Each wall is flat, endless, passes through zero and stands at right angles to its row. A trip goes straight from one point to another. List the walls that it crosses, first one first.

Walls:
(1): [ 0.02  0.33 -0.29]
(2): [ 0.74  0.50 -0.46]
(3): [-0.31  0.33 -0.28]
Trips:
[0.54 0.12 0.33] to [ 0.10  0.05 -0.54] => 1, 3
[-0.45 -0.21 -0.05] to [-0.25 -0.01 -0.31] => 1
[-0.16 -0.24  0.76] to [-0.18 -0.18  0.17] => none
[-0.02 -0.20  0.30] to [-0.24  0.14  0.47] => none
[ 0.06 -0.48  0.05] to [-0.17 -0.43 -0.01] => none

Walls:
(1): [-0.60  0.05  0.52 -0.03  0.11  0.73 -0.06 -0.03 -0.11]
(2): [-0.14  0.05  0.05 -0.55 -0.28 -0.19 -0.06  0.28  0.13]
Trips:
[-0.03 -0.15 -0.75 -0.06 -0.04 -0.34 -0.01 -0.67 -0.07] to [ 0.32  0.72  0.14  0.01  0.15 -0.54 -0.14  0.24  0.63] => 2
[ 0.86  0.05  0.36 -0.03 -0.53 -0.05 -0.42  0.33  0.24] to [-0.37 -0.44 -0.09 -0.06 -0.33 -0.25 -0.20 -0.11  0.35] => none
[ 0.01  0.16  0.40 -0.33 -0.50 -0.13 -0.43 -0.43  0.12] to [-0.49  0.31  0.01 -0.06  0.52 -0.07 -0.07 -0.33  0.24] => 2
[ 0.06  0.48 -0.12 -0.27 -0.49 -0.14 -0.15 -0.05 -0.09] to [ 0.40 -0.19 -0.22  0.51  0.06  0.17 -0.11  0.14 -0.43] => 2
[-0.36 -0.35 -0.01 -0.35  0.29 -0.49  0.04  0.52  0.53] to [ 0.01  0.16  0.20  0.06 -0.27  0.27  0.27  0.18 -0.23] => 1
[ 0.29 -0.26  0.42  0.74  0.09  0.05 -0.39 -0.52  0.09] to [-0.28  0.15  0.01  0.16  0.13  0.40  0.15  0.18  0.07] => none
[ 0.03  0.55 -0.60  0.14 -0.20  0.34 -0.36  0.58 -0.10] to [-0.22 -0.18 -0.06 -0.04  0.07  0.26 -0.25  0.26  0.00] => 1
[-0.15 -0.05 -0.07  0.04 -0.08  0.04 -0.01  0.11  0.03] to [-0.02  0.75 -0.51  0.19  0.44  0.15  0.10  0.00 -0.47] => 2, 1

Walls:
(1): [ 0.55 -0.75  0.09 -0.35 -0.72  0.18  0.13  0.22 -0.04  0.41  0.34 -0.40
  0.22  0.18  0.00 -0.53 -0.07 -0.10]
(2): [ 0.18 -0.39  0.18 -0.08 -0.25 -0.70 -0.23  0.97  0.23  0.22 -0.38  0.10
 -0.07  0.24  0.42  0.21  0.02  0.32]
(3): [ 0.27  0.42  0.58  0.06 -0.16 -0.52  0.29  0.43  0.03  0.03 -0.57  0.09
 -0.73  0.28  0.00  0.56 -0.24  0.32]
(4): [ 0.14  0.08  0.44 -0.06  0.18 -0.30  0.26 -0.23 -0.31  0.30  0.03 -0.64
 -0.07  0.15 -0.11  0.00  0.53  0.19]
Trips:
[-0.14  0.19 -0.20  0.25  0.21 -0.20  0.41  0.35  0.23  0.18 -0.38  0.18
 -0.23  0.85  0.23 -0.10 -0.08  0.40] to [ 0.26  0.24  0.38  0.23  0.48  0.28  0.56 -0.11 -0.40  0.21 -0.08  0.19
 -0.20 -0.19  0.03 -0.04 -0.13  0.22] => 2
[ 0.13 -0.37  0.18 -0.16  0.16  0.26 -0.13 -0.15  0.06  0.19  0.28  0.75
  0.16 -0.51  0.27 -0.49 -0.48  0.32] to [ 0.36 -0.04  0.29 -0.03  0.28  0.07  0.14 -0.10 -0.27  0.40 -0.05  0.12
  0.11 -0.16 -0.17 -0.13 -0.20 -0.31] => 4
[-0.28 -0.01  0.34  0.41 -0.04 -0.44 -0.09  0.41 -0.48 -0.12 -0.44 -0.43
 -0.34 -0.33  0.23  0.17 -0.03 -0.06] to [-0.49 -0.62  0.15 -0.38  0.31 -0.05 -0.27  0.50 -0.06 -0.06  0.14  0.21
 -0.03 -0.28  0.05  0.22  0.26  0.11] => 4, 3
[-0.10  0.13  0.10  0.25 -0.66 -0.10 -0.13 -0.25 -0.11  0.63  0.06  0.03
 -0.24  0.33 -0.57  0.26  0.20  0.27] to [-0.40 -0.51 -0.16 -0.40  0.20 -1.09  0.11  0.01  0.14  0.29  0.42  0.31
  0.15 -0.06 -0.36  0.09  0.16 -0.34] => 3
[-0.19 -0.20  0.41 -0.50  0.03  0.08 -0.09 -0.43  0.08 -0.44  0.02  0.36
  0.45 -0.07  0.20  0.26  0.09 -0.50] to [ 0.20  0.30  0.26 -0.24  0.65  0.10 -0.61  0.67  0.43 -0.57 -0.04 -0.05
 -0.88 -0.49  0.34 -0.28  0.05 -0.20] => 2, 3
[-0.30 -0.29  0.01  0.46  0.18 -0.28  0.03 -0.14  0.18 -0.07 -0.12 -0.09
 -0.33 -0.53  0.12 -0.18 -0.04 -0.10] to [ 0.13 -0.10 -0.49  0.32  0.09  0.36  0.48 -0.06 -0.33  0.20  0.12 -0.44
  0.45 -0.02  0.34  0.27  0.73  0.52] => 4, 1
[ 0.16  0.14  0.21  0.09 -0.21  0.01 -0.13 -0.40 -0.20  0.31 -0.13 -0.08
  0.15 -0.28 -0.35  0.48  0.11  0.04] to [ 0.06  0.34 -0.40  0.28  0.14  0.13 -0.18  0.23 -0.07  0.42  0.06 -0.03
  0.54  0.19  0.01 -0.10  0.22  0.19] => 3, 2
[-0.34 -0.17  0.24  0.13 -0.39  0.16 -0.22 -0.32 -0.14  0.33  0.03 -0.21
  0.38  0.34  0.05 -0.13  0.17  0.39] to [-0.15 -0.32  0.17  0.50 -0.04  0.30 -0.08  0.25 -0.11 -0.21 -0.28  0.29
 -0.26 -0.12 -0.28 -0.63  0.13 -0.07] => 4
[ 0.54 -0.16 -0.05 -0.06 -0.13 -0.26 -0.20  0.47 -0.60 -0.34 -0.02  0.24
 -0.82  0.06  0.11  0.15  0.20 -0.29] to [ 0.14  0.54 -0.41  0.29 -0.43  0.35  0.31  0.31 -0.18  0.02  0.31 -0.56
 -0.06  0.62 -0.14  0.07 -0.29 -0.14] => 4, 2

Walls:
(1): [-0.03 -0.12 -0.21  0.21  0.02 -0.02 -0.32  0.00  0.05 -0.10 -0.09 -0.21
  0.28  0.12 -0.16  0.60 -0.26 -0.26  0.61 -0.47  0.31  0.29 -0.26 -0.01
  0.08  0.06  0.21  0.36  0.58  0.26 -0.38  0.49 -0.32  0.63 -0.20  0.12
 -0.06  0.48  0.27  0.09 -0.10 -0.15  0.17 -0.12  0.26  0.53  0.12  0.99]
(2): [ 0.03  0.08 -0.04 -0.05 -0.38  0.34  0.03  0.10  0.31  0.26 -0.22 -0.22
  0.46  0.15  0.60  0.31 -0.13  0.06  0.08  0.20 -0.29 -0.34 -0.08  0.42
 -0.04 -0.06  0.43 -0.50 -0.37  0.24  0.24  0.65 -0.47 -0.33 -0.38  0.79
  0.29 -0.17  0.09  0.51  0.16 -0.07  0.07  0.20  0.47  0.54  0.21 -0.18]
(3): [-0.17 -0.08  0.05  0.30  0.19 -0.17 -0.39 -0.18  0.64  0.56 -0.92  0.83
 -0.03  0.21 -0.41  0.06  0.02  0.21 -0.14  0.21 -0.05 -0.18  0.14  0.06
 -0.05  0.67  0.11 -0.66  0.12 -0.27  0.19  0.08  0.22 -0.17 -0.20  0.14
 -0.51  0.26 -0.33  0.01  0.00 -0.41 -0.09 -0.20  0.21  0.12 -0.18  0.31]
(4): [-0.34  0.48  0.29  0.49  0.27 -0.25 -0.51 -0.14 -0.27 -0.10 -0.19 -0.04
  0.34 -0.04  0.31  0.24  0.25  0.00 -0.04  0.40  0.29  0.31 -0.25  0.12
 -0.22  0.28  0.07  0.38  0.24 -0.89  0.20 -0.06 -0.20 -0.29  0.00  0.00
 -0.02 -0.06 -0.73  0.07  0.37 -0.72 -0.03 -0.44  0.04 -0.09 -0.44  0.21]
(5): [ 0.16 -0.19 -0.08 -0.13  0.06  0.20 -0.38  0.10 -0.03  0.37  0.14  0.19
 -0.76 -0.01  0.12  0.01 -0.01  0.15 -0.66 -0.16  0.03  0.56  0.42 -0.22
 -0.37 -0.22 -0.22  0.00 -0.07  0.07 -0.73  0.34 -0.04 -0.01  0.16 -0.15
  0.08 -0.38  0.43 -0.12 -0.23  0.31  0.37 -0.39  0.25 -0.07  0.00  0.28]
Trips:
[ 0.04  0.02  0.52  0.36  0.20 -0.16  0.43 -0.21 -0.13 -0.52 -0.02  0.08
  0.11  0.21  0.21  0.17 -0.03  0.42 -0.30  0.02 -0.72  0.07  0.60  0.06
 -0.39 -0.06 -0.59 -0.27  0.52 -0.60  0.08 -0.70 -0.13  0.11  0.23 -0.03
 -0.20  0.10 -0.24 -0.35 -0.23 -0.10  0.34  0.18  0.32 -0.16  0.23 -0.27] to [-0.13  0.01  0.51  0.18  0.04  0.06 -0.17  0.06 -0.43  0.46  0.03 -0.11
 -0.20  0.06  0.04  0.19 -0.41 -0.05 -0.01  0.13  0.61 -0.11 -0.04  0.25
  0.18 -0.33 -0.49 -0.05  0.32  0.18  0.06 -0.59  0.82 -0.59 -0.11 -0.35
 -0.09 -0.16 -0.17  0.46 -0.15  0.08 -0.10  0.00  0.13 -0.32 -0.29  0.44] => 5
[ 0.51 -0.11 -0.19 -0.14  0.07  0.10  0.20 -0.04 -0.32  0.09 -0.86  0.60
  0.10  0.20  0.48 -0.97 -0.36  0.11  0.18 -0.14 -0.44  0.23  0.18 -0.12
 -0.62 -0.23  0.08  0.00 -0.32 -0.43 -0.27  0.87  0.33 -0.14 -0.01  0.01
 -0.18 -0.01  0.37  0.02  0.05 -0.21 -0.29 -0.39 -0.55  0.40  0.19 -0.51] to [ 0.17  0.58  0.29 -0.29 -0.01 -0.10 -0.24  0.33  0.41  0.12  0.41  0.02
 -0.28 -0.14 -0.08 -0.49 -0.44  0.28 -0.23 -0.46 -0.17  0.10  0.10  0.73
 -0.40  0.10 -0.16 -0.08 -0.66 -0.52 -0.07 -0.17  0.17 -0.09 -0.08  0.13
 -0.31  0.16 -0.36 -0.43 -0.32 -0.17  0.34  0.01  0.15 -0.22 -0.16 -0.06] => 2, 4
[ 0.63 -0.02  0.03 -0.01 -0.11  0.18 -0.21 -0.26  0.39  0.10 -0.09 -0.12
  0.43  0.44  0.01 -0.20 -0.19  0.21 -0.12  0.40 -0.11 -0.32  0.47 -0.37
  0.34  0.26  0.24 -0.02 -0.26  0.43 -0.23 -0.12 -0.13 -0.84 -0.23 -0.11
 -0.03 -0.55 -0.01  0.51 -0.11  0.35 -0.16 -0.29  0.24  0.27 -0.01 -0.68] to [-0.29 -0.20 -0.07 -0.47  0.38  0.10  0.58  0.43  0.04 -0.60  0.08  0.24
  0.38 -0.48 -0.02  0.29 -0.27  0.10  0.18  0.17 -0.12  0.28 -0.26 -0.04
  0.03 -0.03 -0.23  0.03  0.22 -0.01  0.41  0.13 -0.52  0.82 -0.09 -0.01
 -0.13  0.04  0.70  0.13 -0.15  0.22  0.19 -0.45 -0.17 -0.30  0.14 -0.08] => 3, 5, 1, 2
[-0.20 -0.60  0.27  0.11  1.12 -0.37 -0.10 -0.27 -0.22 -0.32 -0.42 -0.24
  0.26 -0.01 -0.11 -0.40 -0.10 -0.09  0.14  0.29  0.24  0.32  0.01 -0.25
 -0.04 -0.27  0.42 -0.27  0.16 -0.05  0.15  0.26 -0.15 -0.09  0.00 -0.29
  0.09  0.48  0.57 -0.33  0.52  0.33  0.14  0.38 -0.26  0.06 -0.46  0.15] to [-0.13  0.13  0.15  0.37 -0.41  0.25 -0.19 -0.05 -0.34  0.31  0.25  0.66
 -0.17  0.25 -0.70  0.17 -0.35 -0.21 -0.01 -0.41 -0.03 -0.22 -0.21  0.13
  0.49 -0.18 -0.39  0.20  0.22 -0.10 -0.06 -0.65 -0.54  0.00 -0.22  0.04
 -0.15  0.18  0.09  0.32 -0.34 -0.73 -0.14  0.21 -0.15  0.31 -0.20 -0.27] => none
[-0.32 -0.08  0.28  0.39  0.00  0.22 -0.28  0.27 -0.76  0.11 -0.79 -0.06
 -0.14  0.38  0.25 -0.49 -0.22 -0.70  0.23  0.18  0.01  0.32  0.36  0.23
 -0.45 -0.32 -0.17  0.23  0.51 -0.16 -0.37  0.05 -0.33 -0.21 -0.38  0.08
  0.05 -0.15  0.67 -0.03  0.18  0.25  0.19  0.38 -0.10  0.28  0.48  0.14] to [ 0.01 -0.05 -0.15  0.15  0.01 -0.16 -0.08  0.04 -0.11 -0.45  0.28 -0.20
  0.32  0.01  0.84  0.23 -0.55  0.07 -0.34 -0.41 -0.05 -0.14 -0.09 -0.19
 -0.07  0.16  0.46 -0.25 -0.23  0.04  0.07  0.29  0.48 -0.14 -0.19  0.03
 -0.20  0.77 -0.14 -0.30  0.04  0.39  0.66 -0.30  0.21  0.04  0.15  0.23] => 4
[-0.37 -0.37 -0.06 -0.25 -0.28 -0.24  0.34 -0.18  0.52 -0.13  0.56 -0.10
 -0.01  0.11  0.26  0.27 -0.49  0.31 -0.42  0.42 -0.09  0.31 -0.38  0.68
 -0.37  0.06 -0.15 -0.03  0.07 -0.49  0.06 -0.05 -0.26 -0.28  0.27 -0.26
 -0.75  0.01  0.10 -0.36  0.23 -0.06  0.53  0.23  0.16  0.13 -0.26  0.36] to [-0.12 -0.25 -0.09  0.57 -0.32  0.21  0.26 -0.16 -0.22 -0.22 -0.52  0.04
  0.07 -0.32 -0.07  0.20 -0.36 -0.31  0.08 -0.10 -0.22  0.43 -0.04  0.28
  0.34 -0.31 -0.57 -0.07  0.10  0.07 -0.08  0.11 -0.30 -0.04  0.35 -0.27
 -0.39  0.30  0.50 -0.30 -0.12 -0.07  0.73 -0.54  0.16 -0.10  0.04  0.56] => 1, 2, 4
[ 0.13 -0.10 -0.34 -0.05 -0.24 -0.13  0.31 -0.09  0.10 -0.56  0.08 -0.43
  0.36 -0.30  0.11 -0.13 -0.04 -0.10  0.24 -0.18  0.38 -0.46  0.52 -0.21
 -0.34  0.12  0.06 -0.05  0.38  0.16 -0.33  0.10 -0.38  0.26 -0.40  0.14
 -0.08  0.29  0.05 -0.25 -0.11 -0.14  0.41 -0.39 -0.27 -0.28 -0.18 -0.30] to [-0.49  0.45  0.12 -0.24 -0.55  0.45 -0.43 -0.47 -0.17  0.23  0.08  0.24
  0.16 -0.17  0.27  0.68 -0.01  0.21 -0.08  0.15  0.05  0.51  0.05 -0.08
 -0.01 -0.39  0.15  0.01  0.30  0.27  0.82 -0.25  0.63  0.04 -0.63 -0.08
 -0.30 -0.43  0.10 -0.23 -0.21 -0.50  0.07 -0.39  0.20 -0.36  0.32  0.12] => 4, 2, 3, 5
[-0.05 -0.32 -0.02  0.00  0.06  0.13 -0.09 -0.02 -0.05 -0.24  0.29  0.16
 -0.28  0.79  0.19  0.06  0.47  0.13 -0.12  0.12  0.25  0.30 -0.59 -0.01
  0.48  0.32  0.34  0.02  0.19  0.57  0.02  0.02 -0.20  0.33  0.23 -0.07
 -0.16  0.52  0.29  0.14 -0.09  0.28  0.01  0.28  0.43 -0.72  0.12  0.41] to [-0.10  0.54 -0.17 -0.13  0.74 -0.18  0.02 -0.40 -0.31  0.08 -0.09  0.32
  0.27 -0.09  0.05  0.61  0.09 -0.33 -0.33  0.24 -0.11 -0.21 -0.30  0.33
 -0.03 -0.53  0.60  0.07 -0.17  0.62  0.07  0.61  0.52  0.00  0.07  0.01
 -0.04  0.30  0.35 -0.11 -0.22 -0.17  0.39 -0.31 -0.70 -0.26  0.25 -0.45] => 5, 2, 1

Walls:
(1): [-0.53  0.24 -0.63  0.05  0.42 -0.21 -0.07 -0.08  0.49  0.38 -0.26 -0.12
  0.22  0.28 -0.08 -0.19  0.09 -0.12  0.32  0.00 -0.03 -0.13  0.24 -0.14
  0.40 -0.01 -0.15 -0.13 -0.23  0.04 -0.18 -0.01 -0.58 -0.49 -0.18 -0.03
 -0.11 -0.34 -0.11  0.02 -0.30  0.67 -0.24 -0.08  0.18  0.09 -0.25  0.29]
(2): [-0.31  0.30 -0.17 -0.09 -0.18 -0.01 -0.63  0.11 -0.28 -0.19 -0.24 -0.45
 -0.34  0.00 -0.24  0.02 -0.29  0.49 -0.51 -0.37 -0.24 -0.31  0.05  0.45
  0.39 -0.12 -0.07 -0.03 -0.08 -0.24  0.09  0.44 -0.33 -0.41 -0.37 -0.13
 -0.09  0.50 -0.14  0.62 -0.22  0.02  0.29  0.25 -0.17  0.45 -0.14  0.01]
(3): [ 0.49  0.28  0.23  0.45  0.24  0.39  0.37 -0.21 -0.22 -0.16  0.23  0.37
 -0.12  0.28 -0.24 -0.05 -0.51 -0.16  0.82  0.63  0.21 -0.37 -0.38  0.24
  0.04  0.50  0.23  0.34 -0.10  0.10  0.10 -0.15 -0.21  0.11 -0.17 -0.40
 -0.44  0.19  0.10  0.03  0.21  0.03  0.26 -0.44  0.94  0.81  0.41 -0.44]
Trips:
[ 0.10 -0.35  0.73  0.21  0.52  0.03 -0.12 -0.44 -0.31  0.15  0.01 -0.22
  0.11  0.42  0.30 -0.53 -0.16 -0.26 -0.14  0.06 -0.08  0.22 -0.14 -0.24
  0.18 -0.32  0.68 -0.05  0.13  0.15 -0.10 -0.51  0.06  0.04  0.12 -0.63
 -0.33 -0.22 -0.06  0.47  0.49 -0.04 -0.09  0.08 -0.17  0.25 -0.45 -0.32] to [ 0.48 -0.13  0.19  0.05  0.00 -0.06 -0.71  0.01 -0.37  0.33  0.36 -0.01
  0.13  0.27  0.20 -0.21  0.24  0.21  0.46 -0.16 -0.39  0.31  0.42  0.11
 -0.32  0.48 -0.53 -0.24  0.01  0.09 -0.14 -0.22  0.74 -0.13 -0.05 -0.17
 -0.15  0.34  0.11  0.11  0.04 -0.39 -0.23 -0.06 -0.52 -0.35 -0.39  0.40] => 3
[ 0.01 -0.04  0.18 -0.20  0.32 -0.20 -0.42 -0.45  0.09  0.02  0.30 -0.27
  0.20  0.19  0.17  0.31  0.21 -0.15 -0.24 -0.69 -0.04  0.18 -0.27 -0.13
  0.39 -0.11 -0.15  0.50 -0.36 -0.28  0.16 -0.51 -0.07 -0.15  0.46 -0.12
  0.33 -0.58 -0.40 -0.10  0.46 -0.21 -0.46  0.06  0.14  0.19 -0.28  0.30] to [ 0.29 -0.39  0.46 -0.18 -0.15 -0.60  0.42  0.12  0.30  0.35 -0.32 -0.15
  0.01 -0.02  0.31  0.15  0.43 -0.12 -0.36  0.20  0.13  0.27  0.02 -0.20
  0.63  0.30 -0.27  0.15 -0.44 -0.35  0.00 -0.24  0.25 -0.01 -0.06 -0.29
  0.07  0.09  0.84 -0.56  0.63  0.13 -0.07 -0.01 -0.51 -0.31 -0.55  0.11] => 1
[ 0.24  0.39  0.05 -0.27 -0.27 -0.74  0.34 -0.42  0.63  0.27  0.05 -0.15
 -0.20 -0.43 -0.05  0.11  0.29 -0.32 -0.15  0.66 -0.03 -0.04 -0.06 -0.38
  0.38 -0.34 -0.37 -0.08 -0.06  0.19 -0.31  0.33  0.42 -0.30  0.22 -0.54
 -0.17 -0.04 -0.24 -0.18  0.34  0.55  0.39 -0.08  0.35 -0.11 -0.34  0.01] to [ 0.20 -0.06  0.59  0.33 -0.21 -0.75  0.68 -0.04  0.29  0.20 -0.17  0.25
  0.35 -0.28 -0.37  0.19  0.22  0.07  0.01 -0.06  0.90 -0.21  0.02  0.34
 -0.24 -0.32 -0.05 -0.28  0.40  0.19 -0.25 -0.39 -0.24 -0.43  0.11 -0.38
  0.04  0.02  0.08  0.44  0.53 -0.09 -0.06 -0.15 -0.24  0.19  0.29  0.49] => 3, 1
[-0.43 -0.64 -0.10  0.04  0.35  0.15  0.28  0.20  0.28 -0.21 -0.51  0.16
  0.19 -0.07 -0.33  0.31  0.32  0.08 -0.39 -0.73  0.25 -0.50  0.03  0.18
 -0.59 -0.15 -0.12 -0.03  0.30  0.07 -0.61  0.28  0.13 -0.05  0.10 -0.02
  0.07  0.11  0.08 -0.40  0.16  0.27 -0.40  0.04 -0.32 -0.58  0.38  0.16] to [-0.17  0.09 -0.29 -0.23 -0.26 -0.27 -0.01 -0.41  0.55 -0.56  0.31  0.58
  0.19 -0.64  0.43  0.12  0.30  0.19  0.48 -0.05  0.36 -0.23 -0.31  0.13
  0.21  0.44 -0.19  0.70  0.14 -0.02 -0.75 -0.08 -0.43  0.21  0.62  0.05
  0.43 -0.33  0.07 -0.31  0.19 -0.04 -0.84 -0.36  0.16  0.04  0.35  0.19] => 3
[ 0.26 -0.02 -0.10 -0.29  0.01 -0.10  0.10  0.34 -0.55  0.10  0.19  0.50
  0.46 -0.13  0.42  0.10 -0.51 -0.32  0.49 -0.12 -0.18 -0.19  0.02  0.03
 -0.15  0.24 -0.16  0.13 -0.32  0.32 -0.21 -0.18  0.01  0.69 -0.02 -0.11
 -0.24  0.16  0.37  0.32 -0.23  0.08 -0.43  0.23 -0.08  0.05  0.42  0.31] to [ 0.06 -0.07  0.15 -0.20 -0.53  0.06  0.22  0.34 -0.72  0.31 -0.13 -0.75
  0.24 -0.26 -0.03  0.12 -0.04  0.01  0.47  0.21 -0.17  0.23  0.03 -0.34
 -0.51 -0.38  0.31 -0.45 -0.18 -0.11 -0.12  0.09  0.08  0.44  0.11  0.40
 -0.65  0.44 -0.17 -0.04  0.09  0.23 -0.05 -0.49  0.21 -0.15  0.32 -0.30] => none

Walls:
(1): [ 0.01 -0.30 -0.49 -0.04 -0.04 -0.59 -0.06  0.23 -0.73  0.07 -0.02 -0.19
  0.18  0.20 -0.58  0.50  0.32  0.18 -0.18  0.03  0.44 -0.24 -0.15 -0.20
 -0.58 -0.76  0.06 -0.36  0.27 -0.35 -0.08  0.03 -0.07 -0.52  0.34  0.05
  0.10 -0.03 -0.63  0.15 -0.55  0.18 -0.16 -0.12  0.09  0.39 -0.30  0.03]
(2): [ 0.40  0.01  0.03  0.02 -0.28 -0.28  0.06  0.49 -0.34  0.08  0.52 -0.36
  0.27  0.24 -0.68  0.00  0.35  0.12  0.05 -0.46  0.28 -0.07 -0.22  0.03
 -0.03 -0.48  0.48 -0.57  0.22 -0.27  0.26 -0.73 -0.19 -0.46  0.23  0.51
  0.05  0.32 -0.33 -0.65 -0.07 -0.47 -0.07 -0.19  0.14  0.24  0.00  0.08]
(3): [-0.53  0.48 -0.17 -0.02  0.07  0.42 -0.42  0.10  0.02 -0.38  0.74  0.00
  0.28 -0.26  0.08  0.33  0.37 -0.81 -0.17 -0.18  0.45 -0.26 -0.45  0.48
 -0.02  0.00  0.27  0.07 -0.08  0.44 -0.38 -0.21 -0.25 -0.15 -0.15 -0.14
 -0.11 -0.17 -0.30  0.14  0.19  0.01  0.04 -0.12 -0.32 -0.11  0.03  0.24]
(4): [-0.03 -0.14 -0.07 -0.46 -0.36 -0.21  0.44 -0.57  0.04  0.57  0.15  0.63
 -0.24 -0.41  0.09 -0.19  0.27  0.01  0.27 -0.56 -0.70  0.00  0.20  0.14
  0.09 -0.15 -0.21  0.01  0.00  0.14 -0.08 -0.88 -0.15  0.44  0.06 -0.01
  0.03 -0.33 -0.52  0.61 -0.02  0.38 -0.32 -0.22 -0.46  0.20 -0.63  0.43]
(5): [-0.59 -0.43 -0.13 -0.11 -0.37  0.08 -0.20 -0.06  0.11 -0.14  0.51 -0.52
 -0.06 -1.02 -0.08 -0.11  0.09  0.41 -0.08  0.27 -0.12 -0.13  0.47 -0.01
 -0.33  0.56 -0.24  0.17  0.02  0.10  0.02 -0.41 -0.53 -0.66  0.69  0.08
 -0.05 -0.28  0.26  0.02 -0.13  0.00 -0.30  0.07  0.44 -0.26  0.09  0.08]
(6): [ 0.34 -0.19 -0.03  0.59  0.25 -0.07  0.11  0.09  0.13  0.04  0.48 -0.09
  0.46  0.40  0.09  0.12 -0.30 -0.34 -0.23  0.01 -0.15  0.01 -0.28  0.27
 -0.04  0.10 -0.09  0.00  0.18 -0.24  0.01  0.28 -0.08 -0.17 -0.17  0.75
 -0.16  0.90 -0.10 -0.47 -0.13 -0.20  0.13 -0.22  0.28 -0.53 -0.01 -0.07]
(7): [ 0.01 -0.48  0.03 -0.04 -0.51 -0.17  0.08 -0.28 -0.20  0.35 -0.49  0.06
 -0.17  0.24  0.11 -0.18  0.21  0.12 -0.23 -0.01  0.07  0.09  0.16 -0.04
  0.31  0.37 -0.08 -0.03  0.26 -0.02 -0.06 -0.19  0.17  0.35  0.03  0.41
 -0.46  0.49 -0.16 -0.10  0.14 -0.01  0.47  0.08  0.13 -0.61 -0.36  0.04]
Trips:
[ 0.07  0.48  0.79 -0.19 -0.49  0.68 -0.10 -0.38 -0.46  0.34 -0.30  0.20
 -0.08 -0.20 -0.75 -0.53 -0.11 -0.05 -0.26 -0.71  0.27  0.42 -0.68  0.23
  0.66 -0.40  0.01 -0.10 -0.23  0.24 -0.21 -0.42 -0.03 -0.44 -0.14  0.35
 -0.02  0.20  0.13 -0.05 -0.64 -0.41 -0.37 -0.17  0.25  0.22  0.66 -0.14] to [ 0.57 -0.03  0.73  0.43 -0.11  0.01  0.39  0.21 -0.19 -0.43 -0.08  0.10
  0.43  0.37 -0.25  0.32 -0.12  0.31  0.38 -0.01 -0.05  0.65  0.19  0.32
 -0.12 -0.23 -0.01  0.26 -0.40  0.22 -0.35  0.72  0.39 -0.16  0.26 -0.21
  0.59 -0.13 -0.19  0.41 -0.01  0.10  0.13  0.39 -0.43 -0.08  0.04  0.56] => 4, 3, 1, 2
[ 0.00  0.38  0.26 -0.60  0.28  0.40 -0.20 -0.15  0.03  0.39 -0.02 -0.11
 -0.43 -0.08 -0.24 -0.18 -0.08  0.14  0.51 -0.19 -0.13  0.43 -0.06 -0.32
  0.14 -0.26 -0.41  0.14  0.21 -0.06  0.04 -0.39 -0.25  0.26  0.16 -0.16
  0.05  0.35  0.12  0.34 -0.37  0.22 -0.04 -0.45 -0.22 -0.32 -0.07 -0.24] to [ 0.44 -0.50 -0.21 -0.33 -0.13 -0.04 -0.26 -0.01  0.05 -0.23  0.14  0.05
 -0.38 -0.30  0.03  0.54 -0.17  0.17  0.17  0.11  0.17  0.14 -0.10 -0.20
  0.32 -0.04  0.03 -0.15  0.03  0.20  0.43 -0.48  0.00  0.19 -0.25  0.27
  0.49  0.23 -0.61 -0.46  0.30 -0.31 -0.19  0.50  0.16  0.08 -0.07 -0.09] => 2, 5, 1, 6
